Each wall is flat, endless, passes through zero and stands at right angles to its row. A trip goes straight from one point to another. Which walls does it cross, in order?
(in the rows, 128 means zero)

Walls:
(1): [157 123]
(2): [152 113]
(3): [ 56 181]
(4): [129 171]
Trips:
[138 103] to [108 117] => 1, 2, 3
[128 150] to [172 159] => 1, 2, 3
[128 112] to [167 131] => 4
[146 113] to [151 106] => none
[141 151] to [166 174] => 2, 3
[132 195] to [124 156] => none
[173 114] to [118  93] => 1
[106 140] to [ 93 163] => none
[137 137] to [118 182] => 3, 2, 1
[165 133] to [167 124] => 4

Walls:
(1): [128 121 150 117 162 112 140  90]
(2): [170 121 122 117 160 131 150  96]
(3): [138  86 137 158 158  94 202 157]
Trips:
[145 136 121  96 147 138 138 102] to [144 118 144 132 121 163 137  91] => none
[113  96 130 131 107 181 131 175] to [107 133 123  55 119  79  76 152] => 3
[111 133  73  95 145 141 141 168] to [ 89 146  93 136 126 124 188  98] => 2, 1
[113 125 133 134  88  82 164 141] to [ 87 109 148  87 110  79 147  69] => 1, 2
[157 175 116  62 137 128 157 139] to [ 72 107 152 120 194 102 166 128] => 3
[133 139  79 102 125 119 160 124] to [179 108  87 165  99 114 150 109] => none
[157 135 116  90 155 129 142 147] to [128  89 131 158 101 139 120 142] => 1, 2
[160 178 119 157 110 138 132 112] to [ 89 164 134 114 130  47 114 165] => 2, 3

Walls:
(1): [130 131 125 131 131 163 101 144 128 156 101 151 187 127]
(2): [ 81 138  99 169 141 115 165  95 122 123 149 152 105 143]
(3): [135 140 136 163 181 131 152 119 124 175 135 164 118 161]
(4): [154 149  98 128 135 136 117 162 136 123 115  93 109 119]
(5): [145 141 158 153 173 115 220 142 137  87 132 194  94 139]
Trips:
[148 155 168 134 107 110 148  90 111 112  98 155 113 174] to [102 133 142 118  96 159 118 146 130 156  78 106 184  91] => 1, 2, 3, 5, 4
[142 112 134 144 150 125 123 130  60 158 104 120 130 159] to [123 149 125 138  93 161 125 105 180 153 159 104 129 131] => 2, 4, 3
[ 60 167 148 195 103 103 139 164 130 119  75 103 112 118] to [ 88  86 137 119 125 155 115 164 104 136 151 152 141 104] => 1, 4, 5, 2
[124 155 121 129 152 157 108 103 115 114 150 109 124 163] to [135 145 151  93 159 160 135 145 103 111  84 182 145 102] => 1, 5, 2, 4

Walls:
(1): [137 115 121 117 161 119 104 150  99 126 111 168 153 101  76 106  94  89
 104 128 126 134 155 143 114  81 113 144 107 130 130  97]
(2): [106 141 170 113  99 132 146 115 110 134 126 158 164 109 142 108 151 114
 157 118 142  94 132 136 170 119  73 130 114 119  66 159]
(3): [112 125 194 114 109 173 132 146 117 135 105 104 149  99 142 114 106 131
 131 115 135 161 154 131 115 107 107 149 156 158 130 102]
(4): [143 136 132 153 195 115 182 117 131 139 120 172 164 179  79 109 160 121
 115 148 113 176 128 177 133 117 160 126 171 101 112 168]
(5): [168  88  92 150 131 101 151 134 116 118 113 134 155 150  82 190 151 141
 151 179 110  89  71 120 175 107 162  93 112 139  71 117]
(6): [104 123 126 123 176  89  95  93 143  67  83  81 157 138 148 109  98  87
 175  71 124 109 121 136  79 151 117 101  85  82 162 113]
(7): [152 148 148  98 141 127 139 161 141 134 126 157 156 110 133 157  57 151
 107 135 139  97 167 110 131 174 113  95 140 145  81  79]
Trips:
[120 153 113 143 139  76  81 109 151 139  94 133 140 145  96 114  99 171
  80  91 109 159 138 172 149 113 142 138 165 141 137 160] to [128 154  76 109 145 186  97 116 156 150 140 112 120 139 177  34  94 167
 127 146 125 115 167 166  78 127 130 140 149 121  82 150] => 3, 7, 1
[145 140 154 106  82 143 136 151 168 129  95  89  73 129 157 107 172 148
  97  81 118 110 117 120 182  74  21 112  79 159 150 160] to [134 169 135 138 135  85 143 159 104 141 141 121  87 137 160 194 121  90
 113 154 181 148 114 132 162 136 111 112 138 110 125 107] => 7, 3, 5, 2

Walls:
(1): [110 179 114 155 147 118  84 138 143 136 140 116 123 145  92 122  97 136
 114 148 136 112 114 106 128 165 145 173 183 151 119 127 108 104 135 184
 108 124 122 118 118 134  98 161 120 172 110 148]
(2): [ 78 127 124 133 140 140 100  82 159 101 118  90 128 139 111 149  91 111
  94 142 146 136  58 146 139 103 100 166 119 113  96 110 107 141 136 128
 149 102 139 123 141 119 145 157 106  89 130 114]
(3): [138  82 146 139 117 141 129 142 117  53 167 141 151 141 139 154  83 122
 136  63 132 153 117 108  79 117 153 102 136 157 135 108 154 144  79 167
  99 181  82 147 172 193 146  95 162 151  92 108]
(4): [ 92  89 186 140 148 172 156  88 127  86 135 127 132 113 114  84 136 161
 155  60  96 139 157 136 112 119 132  91  97 105 119 133 154 176 180 112
 101 133 124  85 154 161 132 158 141 109 137 105]
(5): [ 94 149 100  47 110 149  91 118  69 143 152 129 130 134 145 175 124 108
 109 190 141 109 107 151 113 176 138  61 142 135 103 113 133 137 159  85
 149 168 151 177 132  83 125 167 137 133  94 131]
(6): [132 123 157  77 115 187 130 133 132 184 145 159 149 140 111 110  88  91
 125 151 201 151 183 148 113 141 123  96 142 104 109 144 163 119 119 120
 131 153 111 162 182 145 145  99 113 103 132 168]
(7): [120 164 112 125 144 165  73 162 141 160 149 110 148 153 108 149 154 139
 156 152 157 138 105 200 144 116 110 159 118 104 147 144 129 112 119 108
 154 163 191 133 209 132 164  96 167 102 124 141]
Trips:
[117 155  93 151 108 102 107  92 205 154 118 134  77  97 102 149 147  75
 133 191 183 140 140  88 127 141 161 133 175 139  96 134  98 103 131 154
 155  73  95 114 139 135 157 110 113 158 161  71] to [106 149 135 139  97 120 134 142 137 142 131  85 125 127 155 128 149 171
 139 146 121 138  74 115 114 145  69 151 123 178  98 151 139 166 152 146
 144 118 111 185 166  95 106 133 122  99 129 133] => 6, 5, 7
[ 97  61 113 137 168 181 154 173 128 130 104 146 147 126 186 157 138 143
 138 109 129 123 107 172 136 121 123  74 117  88  93 141 146 118 149 129
 152  98 131 155 107 100 114 108 138  72 103 170] to [141 120 148 102 154 152 122 145  97 169 167 157 180 111 117 124 128 141
 122 134 136 123 108 143 100 147 147 160 139  90 151 158 154 100  88  82
 161 207 122 121 161 140 122  84 132 112 113  90] => 2, 3, 4

Walls:
(1): [131 171 141 129 124 192 126  97 143 143 139 119  95 136 132 144 133 157
 105 144  85 147 160 108 111 110  91 107 101 168 114 107 104 103 143  95
 107 145 114 140 151 146 142 117 114 102 120 134]
(2): [ 77 115  91 109 180  78 134 114 134 132 148 144 101 122  81  83 126  95
 150 123 122 161 130 154 145 152 145 128 166 162  88 117 126 116 144  94
 173 133 120 119  62 143 130 117 129 113 100  72]
(3): [120 170 120 127 119 162 144 158 115 148 142 166 103  86 136 135 120 125
 152  86 174 157 145 109 113 206 105  98 145 171 155 145 178 160 128 127
 184 123 134 148  93 118 139 150 143 128 124 116]
(4): [123 161  92 156 108 161 152 107 142 138 102  76 110 100 135 150 174 145
 139 107  77 131 141 129 132 126 104 149 106 107  74  90  95 140 137 151
 106 133 141  68 111  97  51 159 114 129 105 146]
Trips:
[159 142 144  76 122 160 173  77 140  99 104 146 143 128 143 148 106  61
 136 122 128 134 151  92  94 111 123 141 183 169 175 136 140  60 125 117
 108 140 174 113 102 106 148 124 119 101 137 104] to [169 124  57 114 109 151 122 142 105  76 120 160  85 165 105  94 125  94
  95 130  93 157 130  91 118 150  88 167 200 101 184 184 143 136 134  99
 135 185 128 118  88  91 123 167 126 102 120  93] => 1
[ 96 108 211 163  91 147 131 144 127 121 106 128 137 100 125 144 103 156
 134 102 115 126 107 119  79 156  94 116 116 127 125 153 118 168  92  95
 141 123  84 176 167 130  91 134 125 114 127 154] to [ 86 138 192 122 162 100  92 133 162 162  92 127 123 203 159 149 123  99
 106 131 119 176 117 140 128 113 103 105 133 107 144 145  78 143 141 113
 163 167 148 127 121 154 125  97 165 145 144 166] => 3, 2
[119 141  70 127 123 168 127 201 136 114 145 192  84 125  96 121 135  92
 146 104 124  78 122  90 107 161 154  91 128 175 137 141 116  98 140 111
 138 104 125 145 104 140 143 149 125 122 136  90] to [124 130 145 107 150 123 149 153 144 135 162 132 165 161 113 135  89  81
 143 156 141  96  94 158 112  91 109 113 122 162 136 102 105 137 128 117
 139 134 124 115 141  91 118 179 114 160 121  63] => 1, 3
[122 135 120 130 142 102 129 142  99 173 113  96 170 190 112 144 131  84
  81 184 180 132 158  78 141 124 127 157 125 158 131 126 163 127 165 128
 101 102  71 124 160 116 106 138 184 148 116 146] to [126  90 122 134  99 125  81 126 101 126 137  76 121 102 151 176 117 114
 160 141  97 143 126 180 118 144 131 143 161 123  95 103 146 130  66 133
 116  98 162 158  99 130 129 115 127 128 131 163] => 4
[141 163 171 137 144  80 140 100 111 168 130 184 172 123 130 163 141  60
 138 183 126 123  81 157 156 157 153 154 126 114 102 136  79 162 107 146
 130 168  74 137 174 114  96 168 129 138  71  78] to [ 92 122 154 145 116 164 140 122 149 144 171 127 151 168 117 150  80 145
  94 136 143  60 126 153 106 171 169  87 117 149 148 144  94 124  98 170
 177 139 105 106 124  85 178 145 138 127 105 148] => 4, 2, 3
[146 139 105 147 125 161 106 114 101 142 144 192 123 133 125 100  82 178
  88  85 107 155 137  91 185 130 183 101 109  79 222 167 147  83  84 104
  75 160 170 122 137 121 127 133 107  84  82 195] to [133 131 155 171  89  75 166 116 117 122 108  95 144 168 118 171 135 150
 147 166 115 124 159 165 164 132 126 127 188  88 125 120 122 147 176 105
 127 137 126 176  95 174 134 111 138 161 151 122] => 3, 1, 2
[133 228 139 121 135 122 140 130 121 159 123 142 107 140  93 109 106  84
 114 120 153 161 137 174 102 127 134 152 164 102 109 126 123 134 110 145
 142 111 133 217 166 146 126 123 108 136 143 163] to [175 177 112 136 154 132 106 124  90 100 104 159 121  97 209 132 138 143
 167 123 121 121 125 130  93 120 145  78 105 152 124 161 158 114 135 101
 110 158 157 136 143 132 140 148 103 118 115 117] => 2
[172  72 114 100 195 151  69 139 164 123 144 157  91 134  81 172  89 160
 147 132 103 141 198 120 117 146  88 124  35 151  86  74 111 124 137  88
 128  92 150  96 141 174 150 180 128 136 139 126] to [ 89 179 173 108 153 137 137 171 105 150 129 131  93 142  83 102 141 138
  93 160 133 123  97  99 152 176 165 165 124 130 140 129 114  75 145 104
  89 107 119 158 119 150 115 122 114  88 112 112] => 4
[100 138 167 104 151 131 139  86 141  81 118 109 134 163 105 150 111  95
 125 104 144 153 133 111  81 114 149 124  90 108 136  88 109  92 129 116
 133 140 110 143 124 115 115 138 118 146 156 144] to [171  81 186  86 129  97 158 108 131 156  83  96  90 119 140 160 160 123
 144 139  94 122 160 161  72 143 143  83 106 147 133 151 133 131 112 126
 129 111  92 174  96 129 174  82 123 169 119 105] => 2, 3

Walls:
(1): [165 164  78 114 133 153 145 127  59 170 113 131 147 113 113 128  96 119
 126 115 104 138 128 183 141 125 127 150 146 133 124 134 114 111 132 157
 107 120 187 145 171 127 167 100 131 129 141 146]
(2): [111  82 145  92 119 146 135 180  89 119 129 105 111 188 114 139 148 172
 119 110 129 130 136 136 110 126 182 143 142  68 138 200 117 134 123 165
 143 124 169 160  84 141 120 149 111 133 219  96]
(3): [118 118 158  98 130  95 164 136 169 120 103 138 145 151 103 138 146 141
  90 135 104 157 129 139 138 142 105 103 130 153 126 184 147 113 121 103
 143 118 112 102 126 109 152 115  96 143 150 115]
(4): [126 118 116 152 121 174 157 163 210 156  75 155  92  67 134 132 118 148
 110 108 140  97 137 121 140  82 124 136 116 144 193 108 108 109 123 116
  94 154  94 116 145  93  69 131 128 116 108  63]
(5): [152 100 128  98 107 126 148 116  91 125 130 156 143 175 140 140 115  83
 129  84 187 145 150 131  96 173 134 113 182 142 116 112  90 190 128 179
 134 124 148  90 153 132 152 116 115  95 117 129]
(6): [120 153 124  79 169 118 164 147 133 110 104 117 123 120 132 111 161 150
 122  89 116 145 144 128 179 151 178  94 109 134  82  83 107  95 141 121
 114 169 121  88 102 173 131 104 125 156 103 154]
(7): [126 170  99 146 127 121 157  93 136 108 160 121 117  70 123 135 183 124
 160 129 138 112 127 165 155 109 142 133 134  52  63 134  84 144 114 111
 131  97 139  89 163  85 144  91  72 113 106 134]
(8): [ 80 124 133 132 122 108 122 116  63 183 112 101  97 107 168  97 145 156
 124 137 157 144 130 120 175 131 129 126 158 159 103 135  89 139  94 154
  75 134 137 125 178  83 163 174 105  98 104 129]
(9): [137 131 122 156 144  78 144 133 115 113 158 138 136 114  94 146  88 154
 135 109 146 125 102 132 132  83 131 121 144 161 183 146 152  88  86 166
 163 118 158 142 128 117 131 181 124 123 149  85]
(10): [117 143  73 153 155  87 121 133 182 145 121  70  89 148 141 183  91 105
 163 102 123 115  95 148 154 155 131 150 113 149  73 142 102 174 156  97
 107 169 151 155 209 141 128 135 105 113 110  96]
Trips:
[120 116 131 150 113 166 101 140 112  54 116  75 116 170 132 156 143  97
 147 164 151 117 153 140 157 104 119  75 109 108 115 178 183 169 123  93
 159 124 132 126 117 143  81  80 147 152 106 145] to [127 147 146 111 159 106  92 155 128 120 122  97 131 119 158 149 165  93
 114 138 125 115 100 155  78 115 125 132 195  97 169  90 141 116 180  91
 139 112 160 146 168 132  43  78 172  98 143 138] => 3, 7, 4, 2, 1
[137  95 141 175 116 157 104 120 161 134 168 120 104 145 175 150 172 124
 157 114 154 120 117 130 143 129 148 143 133 143 167 102  90 167 129 170
 115 145 106 160 171 153 125 151 156 135 123 128] to [139 124  88 100  98 133 110  56 157  93 155 134  80  79 152 116  59 160
 128 166 175 131 112 119 119 141 105 161 143 122  76 128 136 180 149 139
 120 154  97 141 177  91 149 177  71 168  56 137] => 7
[177  76 119 183 140 122 162 165 158 131 129 162 119 160 130 130 142  77
 135  70 146 132  90  94  73 133 110 140  98 130 102 155  83  86 199 124
 107 107  79 101 167 134 135  99 107 131 131  99] to [181 114 102 103 122  88 103 170 137 148 126 114 101 172 141 123 176  86
 104 114 121 114  52 100  96 132 192 139  83 119 126 123 163 153 100 164
 134 144 116 111 102 143  98 150 121  75 103  90] => 7, 2, 3, 6, 9

Walls:
(1): [ 60 116  99 112  65 127 126 118  76 123 127 130 144 116 178  97  89 121
 151  83 122 131 132 156  85 123 146 186 119 138 176  71 131 127 158 153
 169  85 114 109 156 129 193 121 116 143  88 133]
(2): [118 132 102  99 109 181  69 109 174 133 151 104 112 123 115 120 102  86
 107 136 126  87  93  85 104 112 153 123 143 135 141 117 123 115 166 133
  98 134 143 128 176 105 132 180 125 122 157  85]
(3): [ 80 145 133 145  97 138 140 150 188 107 121 162 128 119 160 138 163 158
 101  52 131 155 106 150 108  88 107 107 145 142 114 153  76 105 112 109
 123 108 162 110 106 127 151 134 116 154 114 171]
(4): [121  67 147 115 123 139 125 102 122 162 128 139 132 143 167 158 140 112
 180 136  81 123 154 110  84 101 137 120 107  83 144  99 130  89 190 121
 110 105 159  94 148 139 161 174 109 119 144 132]
(5): [134  92 161 139 152 129 163 114 112 122 137 159 111  97  98 109 153 150
 101 129 176 117 100 173 171 149 163 106 132 137 145 117 151 126 142 187
 128  99 149 142 113 110 177 185 111 115 154 169]
(6): [122  98  87 128 161 111 193 174 148 110 111 153 174  94 181 137 141 125
 137 120 132 134 121 170 104 112 153 143 108 141 150 130 102 120 127  82
 119  84 120 172 120 126 109 190  94 139 162 142]
(7): [134 121  92 101 130 116 170 140 107 113 173 150  49  98 125 116 131 128
  85 110  57 132 141 114 127 147 111 130  91 168 146 113  94 109 170 154
 144 122 116 118 116 107 112 112 123  97 145  90]
Trips:
[168 124  98  98 161  69 130 120 130 146 110 148 125 186 107  86  86  81
 122 136 185 148 141  95  93 151 108 144  76 162  64 153 154 163 120 106
 126 129 114 110 145 135 139 171  79 121 137 118] to [140 128 116  93 169 141 139 140 127  89 150 146 119 154  58 125 128 139
 131 113 156 136 110 170 142 158 115 147  91  89 148 147 132 155 135 117
 166 103  54 110 175 104 138 106 102 178  94 123] => 2, 5, 7, 1, 6
[ 87 126 138 154  96 105 159 109 118 118 116 152 150 109 125  99  67 145
 139 131 119 153 173 191 161  96 119 156 170 138  83 163 124 115 119 148
 154 101 108 181 128 189  82  51 144 142 139 132] to [113 118 150 128 166 113 119 171 167 127 118 155 149 112 180  89 163 131
  88 137 204 185 151 171 169 110 150 108 128 162  87  57 127 144 196 204
 135 134 134 101 172 162 126 175 159 147 105 124] => 5
[115 153  94 166  58 142 159 156 129 189 157 146 148 154 165 137 163 144
  87 148 127 122 135 169 154 146 102  50 137 185 125 132 134 109  84  98
 154 120 116 148 172  90 133 165 154 124 161 147] to [161 122 145 135 118  84 157  83 152 155 132 119 179  96 183 149 163  95
 109 109 152  85 148 128 189 178 102 103  87 121 105 137 108  59 120 103
 126 153 130 119 159 130 157 153 121 111 149 164] => 7, 4
[ 81  91 127 129 146  53 123 108 179  72 111 113 123 102  79 111 104 118
 122 142 107 137 145 101 135 178 113 141 119 136 156 151  98 104  95  91
 160 122 121 152 107 143 144 114  85  73  92 170] to [136 153 170 146 109 118 144 126 108 112  91 109 136 132 108 173 169 141
 153  83 118 149 114 142 119 166 116  90  85 135 117  97 159 150  80 127
 178 136 121 160 142 126 146 107 152 124 142 125] => 5, 6, 7
[156 167 154  79 104  90 129 171  81 101 131 113 127 141 130 146 138 163
 142 128  82 160 111  93 122 114  90 103  59  87 102 146 145 129 166 125
 143 165 149 179 138 111 111 141 107 171  83 139] to [180 167 147 154 148 132 140  97 102  99 100  87 165 111  82 145 141 140
 121  89 139 163 114 112  94 111 145 147 153 172 128  95 112 158 143 139
  65 101 164 130 123 178 115 126 185 125 108  76] => 4, 7, 2
